Each row is a point. Before rounding, the points of a table are all equally far from one centre. They may lie mostly on one side of it. Write the centre, to within rounding.

Points (9 x 3):
0.074; -0.015; 0.026
0.028; -0.060; 0.020
-0.005; -0.046; 0.035
0.041; -0.037; -0.033
0.057; -0.048; -0.005
0.026; -0.057; 0.031
0.043; -0.053; -0.012
0.021; -0.061; 0.014
0.064; 0.025; 0.024
Centre: 0.024; -0.008; 0.009

Points (14 x 11):
-0.002; 0.024; -0.030; 0.039; -0.045; 0.035; 0.025; 0.043; -0.012; 0.014; -0.076
0.028; 0.028; 0.015; -0.008; -0.051; 0.077; 0.013; 0.040; -0.044; 0.026; -0.065
0.070; 0.037; 0.023; 0.036; -0.038; 0.042; 0.011; 0.024; 0.007; 0.032; -0.075
0.001; -0.015; 0.051; 0.006; -0.030; 0.024; 0.026; 0.010; 0.023; 0.033; -0.021
0.019; -0.007; 0.044; 0.012; -0.054; 0.007; 0.040; 0.029; -0.030; -0.004; -0.091
0.021; 0.017; 0.044; -0.037; -0.020; 0.041; 0.042; 0.043; -0.045; 0.011; -0.031
0.001; 0.044; 0.012; -0.023; 0.001; 0.026; 0.025; 0.070; -0.003; 0.067; -0.039
-0.012; 0.009; 0.029; 0.012; -0.064; 0.043; 0.019; 0.053; -0.011; -0.022; -0.063
0.017; -0.004; 0.022; -0.024; 0.020; 0.089; 0.014; 0.033; -0.044; 0.041; -0.045
0.039; -0.030; 0.069; 0.000; 0.026; 0.061; 0.012; 0.072; 0.005; 0.038; -0.054
0.012; -0.033; 0.046; -0.027; -0.033; 0.067; 0.022; 0.034; -0.046; 0.012; -0.067
-0.015; -0.011; 0.025; -0.013; -0.046; 0.075; -0.010; 0.054; -0.010; 0.054; -0.083
0.050; -0.005; 0.030; 0.039; -0.013; 0.048; 0.036; 0.038; -0.063; 0.009; -0.071
0.025; -0.027; 0.010; 0.005; -0.032; 0.095; -0.012; 0.028; -0.046; 0.022; -0.065
Centre: 0.020; -0.001; 0.017; 0.002; 0.000; 0.020; -0.016; 0.043; -0.012; 0.015; -0.063
